Each row is a point. Two turns around zero, p and q, are shown by what they do to some points. Where does a point land after both, in the order given? Backwards means that the second turn is done in reverse. Each puzzle has new turns, and all numbers are rounded.
In the rows, zero is written as 100.

Turn p:
80 74 => 75 78
111 128 => 116 125
111 64 => 104 63
105 75 => 100 75
94 158 => 105 158
Turn q:
76 63 => 56 96
75 126 => 105 136
136 130 => 146 90
113 81 => 93 78
Where do these land?
q, then p backwards: 93 128 => 113 126
q, then p: 75 115 => 102 129
p, then q: 132 58 => 77 52

Turn p:
98 79 114 => 106 82 117
103 88 131 => 118 94 127
48 144 57 => 32 138 80
135 95 126 => 143 98 106
117 94 72 => 101 88 69
Turn q:
89 105 121 => 84 100 118
162 90 69 => 166 85 81
82 73 89 => 82 86 75
102 79 117 => 93 74 106
66 152 105 => 76 154 121
Where do these land?
q, then p: 148 82 113 => 141 66 99
p, then q: 60 98 58 => 52 115 72
p, then q: 103 116 89 => 103 118 93
p, then q: 108 93 80 => 102 98 77
q, then p: 80 110 160 => 96 104 164

Turn p:
50 102 132 109 => 46 82 90 117
107 84 163 70 => 83 56 154 109
148 58 81 95 => 155 78 105 69
95 114 99 133 => 101 105 75 126
102 144 48 93 => 110 166 88 93
87 90 102 119 => 93 87 80 105
111 108 76 81 => 112 124 108 82
Turn q:
107 103 117 133 => 109 74 124 110
81 120 74 121 => 101 83 76 131
124 87 80 61 => 105 121 76 60
66 84 70 129 => 65 68 78 121
121 105 159 56 => 118 153 147 77
Where do these land?
p, then q: 101 146 131 122 => 105 57 118 136
p, then q: 80 99 127 125 => 71 72 95 109
q, then p backwards: 88 105 126 65 => 100 137 84 79
p, then q: 130 74 83 113 => 117 96 91 59
q, then p: 101 76 34 74 => 95 144 82 42

Turn p:
85 117 101 86 141 123 46 105 => 97 106 107 82 136 141 146 81
100 104 108 69 133 151 77 76 => 114 117 106 69 85 144 136 71
109 108 94 103 68 107 134 126 => 96 110 116 103 81 88 76 140
84 111 95 98 71 86 118 95 => 76 108 94 117 90 96 75 107
119 103 119 132 98 98 99 83 => 135 98 102 121 105 98 86 89
73 123 80 60 124 59 115 132 => 36 117 115 91 116 65 123 100
109 67 110 127 74 93 93 90 => 123 67 80 108 99 100 72 103
116 65 133 127 85 96 104 89 => 134 63 101 106 91 94 70 90
96 90 88 119 109 112 108 93 => 111 92 92 115 86 101 116 107
109 113 71 78 97 75 106 111 => 77 124 86 88 110 73 101 112
Turn q:
118 136 93 100 106 117 123 85 => 105 107 131 81 104 125 123 113
91 98 110 85 126 24 91 133 => 74 145 79 131 85 44 123 92
122 82 86 124 109 83 99 106 => 104 97 71 100 111 88 116 124
72 98 97 82 62 127 106 117 => 91 79 108 71 84 103 74 65
79 107 124 87 123 132 111 86 => 85 95 139 116 93 120 76 109
74 79 86 89 128 96 89 82 => 72 101 96 127 130 102 85 96
110 85 101 81 115 123 85 95 => 106 109 105 101 119 104 68 111
115 108 112 93 48 115 92 86 => 146 85 110 82 94 107 95 72
100 119 97 114 129 105 83 96 => 93 120 94 115 100 128 105 116
120 89 95 145 55 77 122 115 => 123 62 69 77 80 79 138 103
Where do these land?
q, then p backwards: 93 53 83 102 83 123 80 148 => 116 62 90 75 51 69 93 84
p, then q: 134 117 114 88 107 123 136 52 => 158 108 117 86 100 118 133 74
p, then q backwards: 87 100 108 72 95 81 65 109 => 84 92 56 86 99 115 105 98
p, then q: 105 108 133 113 132 96 100 90 => 125 88 119 126 107 99 113 121
p, then q: 112 118 114 99 103 104 124 118 => 117 112 107 113 71 91 105 98
p, then q: 102 123 63 140 137 100 111 112 => 83 90 100 86 72 88 148 137
q, then p: 58 100 91 90 113 94 95 97 => 90 89 91 131 95 124 110 86
q, then p: 93 83 95 99 109 82 113 108 => 80 88 96 113 105 86 104 98
p, then q: 132 101 87 77 54 86 93 103 => 93 152 81 92 109 107 88 75
p, then q: 84 97 111 121 65 111 82 63 => 116 87 72 89 119 141 81 108
